Every row gives one point. Each table stands for the endless flat space through its points: a line for two points, a plane for three, and so on. The two share one point or none. Which?

First, 2 rows:
[[30 18 20 10]
 [25 19 15  5]]
Second (3 x 4):
[[ 15  33  13  11]
 [  3  17   1  -5]
 [ 26   1  -4 -21]]
They share: no point

First, 4 rows:
[[ 24  20 -40 -20   8   0]
 [  4  -9 -12 -21 -11   7]
 [-14  12 -24 -33  -5  -5]
 [ -9   5 -12  -9 -24  17]]
Second, 3 rows:
[[  8  -6 -15  -5   4  14]
 [  0   6 -11  -1 -20  14]
 [  3   7 -15  -6 -19  13]]
They share: [  8   5 -20 -12 -12  12]

First, 4 rows:
[[ -5 -13  10 -27 -14  -1]
 [ 25 -33  20  -7 -14   9]
 [ 22 -15  19 -10 -18  14]
 [ 24 -31 -13 -20  16 -20]]
Second, 2 rows:
[[ 21 -17  25 -23 -15  14]
 [  3  -5   1 -11  -3   2]]
They share: no point

First (2 x 8):
[[ -9 -29 -11  14  19 -13 -12   5]
 [  3 -14 -17  -1  19 -19  -6  -7]]
Second, 4 rows:
[[ -7 -11 -14   1  12   3  -9 -14]
 [ 13 -20 -16  23   6  -8 -10 -14]
 [-13 -16 -13 -12  27 -16  -7   1]
 [ -7 -13 -22   9  12 -19  -7  -2]]
They share: [ -1 -19 -15   4  19 -17  -8  -3]

First (2 x 9):
[[  9   0  10 -19   9 -24  11   5 -23]
 [ -9   0  16  17 -15   0 -13 -25 -11]]
Second, 5 rows:
[[ -2 -21  25  10  -4 -31   6 -18 -28]
 [-11 -14  21 -31  23 -23 -27  22 -35]
 [ -1 -10  23   8 -11 -25  10 -15 -23]
 [ 12  20   9  -5  -4   5  -2  -8  -4]
 [ -6  -9  13 -34  33 -12 -37  20 -29]]
They share: [  0   0  13  -1  -3 -12  -1 -10 -17]

First:
[[-14  18  -8  10 -20  17 -18  -8  -8 -24   2]
 [-10  22  -6   4  -8  25 -24   2   0 -14   0]]
Second:
[[-13  56  18 -21 -47  14 -22   8  -3   9 -12]
 [-34  11  -9  27   6  10 -13  21  -1 -22  -4]
 [ -3  23  -7 -12 -23  28 -29 -17 -15 -13   0]
 [-29  19  -3  27   8  -6  -2  29   2 -22   4]
 [-36  30   6  12 -16  12 -18  24   3  -6 -14]]
They share: no point

First (2 x 12):
[[ 18 -10  20 -17  -4 -21  16  26 -22  -9  -3  18]
 [  2   2   4  -1 -16 -17  16   2 -10  11  13  -2]]
Second:
[[  6   0   7  -2 -14 -15  27  11 -17   7   0   3]
 [ 13  29   9   6   2   5  19  32 -13  28 -16  14]
 [ 21 -49  19 -41 -33 -33   1  16 -33 -37  26  11]
 [ 19  -1  21 -18   2 -19  -5  26 -13  -2   8  20]]
They share: [ 10  -4  12  -9 -10 -19  16  14 -16   1   5   8]

First, 2 rows:
[[  6   7 -14   9  12  12  -2  -7   4  18  29  11  -5 -14]
 [ -6  19   6   5  28  12  -6   9 -20  -6  13  19  -5 -14]]
Second:
[[-21   0 -16 -15  11   5   5   6  18  30  41  21   6 -26]
 [-14   6 -13  -6   8  -1  -4  14  15  33  32  26  -1 -25]
 [-24  -5 -14 -21  21  21  13 -10   9  10  46   8  12 -20]
 [-15  -2 -26  15  15  -3 -17  32   0  22  25  23  12 -20]]
They share: no point

First, 4 rows:
[[ -4  -6 -29 -21 -12  15 -27 -15 -24  17  -5   8  24 -24 -32   8  44 -19]
 [  6 -18  15   7   6  14 -17  24  -9  21  21   7  21  -2 -20 -17   7 -17]
 [ 14 -14   3  -5  10  24 -13  18 -11   9  21   9  15   6 -16 -27   5 -13]
 [ 10 -12 -15 -17   4  27 -19   5 -14   9   9   8  16  -4 -22 -16  20 -11]]
Second:
[[ 12   0 -11 -20  -8  30  -5   0 -31   0   5  23  28 -13 -20 -20  20 -13]
 [ 12  -6  -9 -17 -14  24   1   2 -31   5  -3  25  32 -22 -24 -26  24  -5]
 [ 24  -9 -13 -24  -4  22 -12  -2 -26  18   1  11  15 -16 -30  -8  24  -4]
 [  4   7 -20 -17 -13  18   2 -19 -36  -7  14   4  26 -12 -16 -32  30 -32]
 [  4 -21  10  -1   5  30 -22  39  -8  13   0  50  32  -2 -20 -12   2   8]]
They share: [  8  -6 -11 -12   0  18 -15   0 -21   8  13  11  18  -3 -20 -16  20 -19]

First:
[[ 11  -8 -30 -11 -40 -13  24 -16 -19  -1   8 -18 -21  28   2  23 -19 -30]
 [-11 -14 -18   8 -23   6  14  -1   1  16  17   1  -6  15  18  15 -10 -18]
 [-34  -7   4  17  -6   9  -4 -21   9  -1   8   1  15   2  19  10 -15   0]
 [-11 -10 -12   5  -2   4   6 -16 -13   8  16  -4   3  21  -2  20  -9  -3]
 [ -3 -13 -43 -14 -16   9  19 -12 -34  10  30   2   4  24 -17   8  -4   8]
 [ 10  22  13  10  -4   4  25 -13   4  15  14  -5 -36  23  12  40  -6  -7]]
Second:
[[-17 -11   0   6 -30   2  21 -15  -3  14  24   6 -23  12  29  36 -23 -22]
 [  8   9 -10  21 -10  -8   1 -15  22   9  -6 -19   2  22   4   6  -3 -12]]
They share: no point

First, 2 rows:
[[ 10   1 -23  25  13  14 -19  28  15  -8 -18  -8  18  -4   5  10 -19  24
   23  19]
 [ 25  31   7   5  -2  -1  -9   3   5  12   7  -8  23 -14 -20 -15 -14  14
    8   4]]
Second (2 x 20):
[[ 15   9 -17  11   3  11 -20  23  16   2  -5  -4  21  -9  -4  -1 -21  15
   20  13]
 [ 17  17  -5  23  11   5 -10  13   6  -2 -11 -12  19  -7  -6   1 -13  25
   14  13]]
They share: [ 16  13 -11  17   7   8 -15  18  11   0  -8  -8  20  -8  -5   0 -17  20
  17  13]

First, 2 rows:
[[ -7  -8 -11 -12  -2 -12  -2   7   6   8  -5  10  22  21   3  26  30  15
    3   3  -2  -5  -3 -30]
 [-11  -7  -6 -15  -1 -13  -6   2   4   7  -6   6  21  18   6  23  26  16
   -2   4  -5  -9  -3 -26]]
Second, 2 rows:
[[-10  -5  -8  -9 -11 -15 -26 -20  -6  17 -14  -5   7  15   0  32  33   6
  -12  15 -26 -35 -15 -15]
 [-22  -5   8 -25   5 -15 -10  -4   2   1  -6  -1  23  11  16  12  13  22
  -12   3  -6 -11   1 -19]]
They share: [-19  -5   4 -21   1 -15 -14  -8   0   5  -8  -2  19  12  12  17  18  18
 -12   6 -11 -17  -3 -18]

First (3 x 24):
[[ -3 -21  -1   8  17  18   1   2 -15   4 -22  -3  -4  -6   5  -1  -6  -4
  -10  11  -7 -14   0 -13]
 [  3 -20  -1  -2   3  29   2  -7  -9   9  -9  -6  12 -24   0  10   4 -18
  -19   2 -23 -18  -8 -12]
 [  3 -21   2  -1   8  24   4  -7 -12  13 -13  -9   8 -21  -4  11   3 -16
  -22   2 -22 -17  -3 -10]]
Second:
[[  0 -29  -8   8  29  30  -8 -14 -11  21 -16 -19   9 -19   4   7 -17 -16
  -25  12 -25  -8  -8 -26]
 [  0 -14  10  11  14  21  -2   1  -8   6 -13  -7  -6  -7  -2  -2  -2  -4
  -10   0  -7 -17   4 -11]
 [  1 -22   2  14  29  31 -12 -12  -5  20 -10 -21   3 -15   0   2 -16 -12
  -21   4 -20 -10  -3 -25]]
They share: [ -1 -21   0   5  14  20   2  -1 -14   7 -19  -5   0 -11   2   3  -3  -8
 -14   8 -12 -15  -1 -12]

First:
[[ 26  26   1 -37  -8  17 -25  31  -3  41  -4  -9  30  19   5 -15 -24  13
  -11 -16  -9  14 -15  -4]
 [ 10   6 -21   0  30  21   2  -3 -12  25 -34  13 -15 -16  24  27 -11  -9
   21  -1  36   3  -2   1]
 [ 16  16  -4 -12  12  17   5  11 -13  26 -19   6   5   4  25  15 -14   3
    9   4  21   4  -5  11]
 [ -2   4  -5  -8  26  11  -7   4 -35   0 -24 -16   0   0  -4 -13 -11   7
    6   7   8 -28  24   8]]
Second (3 x 24):
[[ 23   2 -17 -30   3   8  -5  11  -3  15  -8  -5   4   8 -12 -10 -14   7
   -6  16   5   5   1   5]
 [  4  22 -25 -35  29  -1  -5  13  -1  26  -7   0  12   8   4  -8 -21 -12
    3  21  -1   9   6  14]
 [ 18   6 -15 -25   7  11  -8  12  -8  16 -12  -7   5   5  -7  -9 -16   5
   -3  11   5   1   2   2]]
They share: no point

First (2 x 24):
[[ 11 -19  -5 -16  -4  -9   5   8 -18  17 -10 -22  -3 -24 -17   6 -20 -12
   20 -22   5  11   8  11]
 [ 13 -21  -8 -20  -2 -15   7   7 -19  19 -14 -23  -8 -30 -19   8 -26 -16
   22 -24   1   6  11   6]]
Second (4 x 24):
[[  5  -1   2 -15 -13   2  -4  35  -1   2   2 -19  29 -26  -7  37 -33  -9
   27 -17  41  -2  23  36]
 [ 19 -22 -12  -1   6  -8   6  -2 -29  16 -15 -23 -11 -14 -13 -10 -12 -17
   15 -21 -15  22  -1   3]
 [ 17 -22 -12  -4   0 -13   7   2 -19  14 -12 -31 -11 -20 -19  -3  -8 -15
   18 -24  -7  24  10   7]
 [  9 -19   6 -15  -7  10   4  17 -17   6   4 -11  -3 -10 -11  11 -15  -1
   31 -21   9  22   3  10]]
They share: no point

First, 5 rows:
[[ -9 -33   8 -22 -46  26   6  -8  12  41  24   4 -32 -21  26   3  -5  22
    0  10  20 -30  29  18]
 [ 10 -35   2  -8 -15  14   2   6 -11  27  31  -2  -7  15  22  10  -6   7
   -5  29  35 -27  20  25]
 [ 12 -35   2  -5  -5  10   1  10 -15  22  31  -6   1  26  21  11  -6   4
   -6  34  38 -25  18  26]
 [ -4 -18   6   0 -44  34   6  -7  13  28   9  12 -23 -14  33  -8  14  -1
    6  25  37 -12   6  29]
 [ 15  -5   9   7  -6  14  -2   1 -18   1   9   0  -2  28  15  17  19  -7
    8  35  38   6  -2  28]]
Second (2 x 24):
[[-16   1  17 -17 -13  -4   6 -21  13  17  25  -3   4   6  12   5  10  17
    3  35  14  -2   1  32]
 [ -6 -24  17 -22 -18  11  -9   4 -12   7  10 -13 -26  16  12  30   5  17
    3   5  19 -17  26   7]]
They share: no point

First, 7 rows:
[[  4   7   8 -15  20 -15  19   2 -24  17  20 -25  -7   0 -27   8 -15 -14
   12  -7  -4  -1  17  25]
 [-34   8  13 -30  28 -45  -1 -22 -41 -13  27  -1  -3  -6 -37  20 -48 -20
   -2   4   1   2  20  -6]
 [  1  14  12 -31   7 -14  -5 -13 -42   1  23 -10  10   1 -31  38 -25  -2
   28  16   6  -4  20  -4]
 [-36  28  10 -12  16  18 -57 -41 -20 -27  23  11  -3 -35  -5  -1 -27 -21
  -16 -32  15 -27 -14 -40]
 [ -8  10  -4   4  28  10  -8  -5   0   3   6 -23 -31 -10  -8 -17  -1 -23
  -14 -41  -8 -16   5  18]
 [-48  55  -8  -8  24  -7 -42  -9 -27 -22  15   8 -33 -23 -37  47  -5 -16
  -17 -21  17  -5  33 -17]
 [  6   9  42 -43 -10  13  -3 -38 -42   5  34 -13  47 -24  -1  20 -37 -18
   34  11  28 -11 -13 -35]]
Second (2 x 24):
[[ -6  22   2 -34  30 -13 -25 -18 -14  -7   3  -1 -16 -26   3  28 -19  -5
   -5  -8   9   1   8   5]
 [-24  16  14   2   0  23  -7 -18 -26  -7  21 -25  -4  -2 -27   4  -7 -35
    7 -26   9 -23  14 -25]]
They share: [-15  19   8 -16  15   5 -16 -18 -20  -7  12 -13 -10 -14 -12  16 -13 -20
   1 -17   9 -11  11 -10]

First (3 x 24):
[[ 13  -1  -5  16  -6 -13  -2 -31  26  14 -25   6  15 -17  -7 -15   2 -21
    4  21 -21   2 -14 -14]
 [ 16  -7  -7  19 -11 -18  -6 -27  21  18 -27   9  17 -21  -7 -15   7 -26
    4  16 -17  -2 -20 -11]
 [ 19 -10 -24  22 -25 -23   2 -11  10  13 -17   3   7 -25   8 -18  12 -31
    4  11 -10   9 -26   4]]
Second (5 x 24):
[[ 16  -9  -9  38  -5 -11 -12 -10  25  -5  -5  -5 -15 -32  12 -12 -10 -13
  -15  18 -16  19 -16 -10]
 [ 23  28 -63  -1 -14  -6  16 -32  -5  -1   5 -26   7  -4   6  -2   8 -33
   42  -5 -41   1  -7  -6]
 [ 10   0 -20  18 -13  -4   4  -2  16 -10   5 -13  -3 -34   4  -2   4 -14
   15  24  -6  31 -27 -18]
 [ -5   0 -23   6 -13 -22  19 -20  37 -13 -25  -4  15 -22  13 -32  22  -5
    6  21 -21  19  -6 -24]
 [  2 -16   3  23 -22 -19   9  -4  29  15 -10  12  12 -21  -9 -17   7 -12
   -9  40   4  34 -21   1]]
They share: no point

First (4 x 24):
[[ 34  15   3  10  -3   8   3   8  13 -10   5 -20 -15  13 -20  31  15  16
  -12 -13   6   2  -1   2]
 [  6   6   5 -17  17 -12 -24 -16  10  -7  13  -8  12  20 -14   9  19  38
   -9  -7  17  -9 -22  23]
 [ 13  -1  19 -10   4  -5 -13 -15 -11  -2  -1 -16   1  30  -4  13   4  18
  -27  -9   7   6 -14  16]
 [-17   2  15 -43  44 -13 -52 -25  18  -7  19   6  40  17 -14 -19  26  28
  -32  -1  12   5  -9  21]]
Second (6 x 24):
[[ 15  16   1   4   1  14 -19 -18  -3  -3  23  20 -16   1 -18 -20  19  32
  -16 -15  36  -6   1 -17]
 [  4  -1  18  -8  11  -7 -36  10  22  17  -2  -2  -5  -5 -37   6  10  21
  -52 -22  16   3 -16   9]
 [ 17  13 -16 -15  16  25 -11 -21  -3 -40  27   6   1  28   3  -7  20  18
   10  10  -2  13  14   1]
 [  6  -2  19  -9  16 -10 -32   9  22  22  -2  -8  -2  -8 -34   9  13  23
  -50 -23  26   0 -17   7]
 [ 38   5   4 -10   9   3   4 -10  30   9  18  -8  -9  23 -23   8  20  15
  -16 -14  44 -17  -8  -7]
 [ 13 -26 -25 -33  26  30 -20   4  10 -15   8   3 -19  17  -6  -5  -1   2
  -18  10   2  25   0   9]]
They share: [ 13  10   8 -12  17   0 -20  -5  16  -9  11  -9   8  14 -18  10  20  20
 -21  -8   8   4  -3   9]

First (3 x 24):
[[ 26 -23 -16  -2  14 -36   5 -12   7 -23 -12 -13  19   2  -1  -9  -7 -15
    1 -26  -1   1  -4  13]
 [  6 -23 -18   5  19 -26  25   3  15 -13   4   8   8 -14 -21 -16  -1 -15
   11 -25  19   4 -22  22]
 [ 22 -19 -14   3  13 -26   5  -7   7 -13  -8 -14  14  -6  -5 -14  -9 -11
    3 -19  -1   6  -6  12]]
Second (5 x 24):
[[ -9 -50 -44  -9   6  -7  29  -3   5 -36 -13 -19  29 -38 -13 -42   5  -9
   -2 -15   3  12 -13 -15]
 [-10 -37 -33  16  27 -26   8  -7  20 -19  19  -7  21 -24   5 -11   0   9
   -4 -24  13  -3   2  -2]
 [ -6 -46 -35   1   7 -14  27  10  -5 -30 -29   4  20 -19 -17 -39   5   1
   16   5  -7  24 -31 -24]
 [ 11 -14  -5  37  29 -37   6   2  -4   2 -14  19   3  14  -3  -6 -18  19
    9   3   1  16 -21  -4]
 [ 12 -16 -16  21  26 -24  14 -25   6  -6   4 -24  18 -15   1 -15 -26  -1
  -29 -31  19  -2   9  13]]
They share: [ 18 -15 -12   8  12 -16   5  -2   7  -3  -4 -15   9 -14  -9 -19 -11  -7
   5 -12  -1  11  -8  11]

First (3 x 24):
[[  0 -12 -10  34  37 -27 -26 -15 -11   1   2 -24  25 -37  30  26  -1  17
  -19 -33   4  -6  -2   0]
 [ -2  10 -28   8  11 -11   0 -29  11  31 -36   0  21   3  12  -2 -11  17
   -7  -3 -22  16 -14  28]
 [ -1 -10 -13  31  34 -26 -20 -18  -8   7  -3 -21  25 -31  27  22  -1  17
  -19 -30   1  -1  -5   5]]
Second (6 x 24):
[[ 16  26 -30  33  42 -27 -30 -21  -3  26 -25   8  14   6  -8  -8 -40   2
   -7 -24 -34   7 -18  24]
 [ 18  57  -4   9  42 -25 -20  -2  21  41 -33 -23  36 -18  12  18 -15 -14
   10 -26 -25  35   5 -21]
 [-15 -32 -33  -1 -13 -24 -25 -36 -39   1 -24 -24  29 -26  33  18 -24  29
  -15  -8 -10 -23   9  17]
 [-17 -24 -22   9  10  -9 -17 -21 -12  -5 -13 -14  25 -20  35  14   9  33
  -10  -5   3 -22   5  22]
 [  8  20  -7  43  54  -7 -18 -14  13  -3 -15  20  18   2  12   1  -3  18
   -9 -29 -23  -6 -23  36]
 [  9   9 -14  37  35 -18 -17 -24  -5  -5 -22  13  21  -2  15   7 -26  15
  -14 -31 -30  -8 -21  32]]
They share: no point

First, 6 rows:
[[ -5  18 -17  10 -30   8  29  20   1  -2  10 -10  15   0 -24 -13   8 -35
   18  17  -2  22 -13   1]
 [ 32  16 -30 -36 -18 -14  22   5  -6 -25  30  11  18  13  -8  -7  19   0
   10  -7  13   4 -16 -12]
 [ -9  17   3  17  -6  15  45 -12  31  32 -15 -26 -20 -11 -38 -10   7  -8
   32   3 -25  28 -17   2]
 [  9  27 -27  -2  -8   9  17   2 -16 -14  18  -1  30  16 -17  -5 -13 -15
   13   9  -4  11 -10  14]
 [ 41  37  -9 -35  24  11  13 -36  -1  -4  13  -6  -8  21  -8   6  -5  34
   16 -21  -9 -10 -25   4]
 [ 22  60 -35 -10  -5  24  19  -2  -7  -6  38  14  27   8 -25  21  -8 -20
   14   7  10 -13 -17   6]]
Second (5 x 24):
[[ 37  20   2  10  -6   2  32  12  27 -11   2 -16  29   9 -32  14 -11  13
   15   9 -25  13 -14  12]
 [ 40   9 -10 -25 -13  12   5  -4 -11  15  -9 -22  -7  29 -13 -17  21   5
   -8 -30  -9  30   3   3]
 [ 32  20   2  -1  -1 -13  19   5  20 -17  -1  -5  19  10 -19  12 -17   1
    5  11 -12  25 -16  11]
 [  1  25  -6 -18  10 -22  10 -17  -4 -23   8   1   2   1  -2 -10 -25  -8
   11  19   0  26 -28   4]
 [-28  31 -12 -29  -3  -1   9 -42 -35 -11  23 -12 -20   8 -13 -36 -19  -2
   31   3 -17  14 -42 -15]]
They share: no point

First:
[[-24  -5  17 -12 -25 -25  17  14  35 -14   1  17  18 -14  16  31   7   9
   20   6 -12  12  23   9]
 [ -3  24  -2 -19 -45 -26  26  12   6  14 -27  22 -23  11  -4  27  -8 -17
    1   0   5  23  -7  -3]
 [-12  -1  -3   8  -9  -1  21   8  30 -15   2  31 -10 -21  15   7  16   3
   25   1  -8  -9  10  32]
 [-14  11  15   6 -34 -19   6   5  14  -6  -9  19   3 -12  21  27 -21 -23
   -2   8   9  18  13  18]
 [ -3  24   0  -5 -42 -21  18   8   5   7 -22  25 -21   3   5  24 -15 -25
   -3   3  10  18  -3   9]]
Second, 3 rows:
[[ -7 -12   0   9   1 -18  27   5  39  31  25   1  -4 -24  32 -11   7  16
   24  17   5  21  -6  11]
 [-16   6  21  -3 -32  -3  27  -4  18 -14 -23  22 -13  -6  14  22  -8 -20
   15  -1   2  27  12   8]
 [-19  -9   0   0  -1   2   6  14  18   6  -4   8  12 -21   8  12   1   3
   12  -7  -6   1   4  28]]
They share: [-16  -3   9   0 -14  -3  18   5  21   1  -8  13  -1 -15  14  13  -2  -5
  15  -1  -1  15   6  17]

First (5 x 24):
[[-23  31   8  10  19   1  -3  52 -26 -47   8 -49 -21  49  24  11  -2  38
   -4  47  10   5   3 -21]
 [ -4  13  18 -13  -1 -31 -11  -6  11   7  16  -6   9  16   4   4   5   3
   -5   7   2  13  21  34]
 [ -7  17  36 -19   7 -32  -6  -6   8  16   7  -2  13  28   9  -5   8   4
    2  17   9  33  18  38]
 [-13  -4  13 -19  34  11 -10  25   7 -33  42 -27 -32  23  35  15  20  23
    4  17  34  -5  37 -10]
 [  6   6 -31  10 -10 -20 -26  11  18 -26  40 -30  -8  -3   0  20 -10  15
  -15 -11  -7 -35  22  12]]
Second (5 x 24):
[[ -9  20  41  20  -8 -33 -17  17 -22 -15  22 -48  29  34  19  28  16   0
  -28   9   6   2  22  38]
 [-13 -14   8   2   7 -53 -50  -7   1 -30  13 -20  18   7  14  31  29  15
  -35 -17 -13 -33 -13  27]
 [-17  12  29  20  -8 -43 -29   5 -12 -15  16 -40  31  28  21  28  18   6
  -36  -1  -2  -8  12  40]
 [  9  10  33   6   8 -22 -13  31 -19 -29  17 -34  12  25   8  30  17   7
  -10  14  -4  -3  17  23]
 [-24  10  17  14  -8 -45 -32  -6  -4 -11  14 -33  26  24  19  24  14   9
  -38  -2  -2  -9  10  37]]
They share: no point
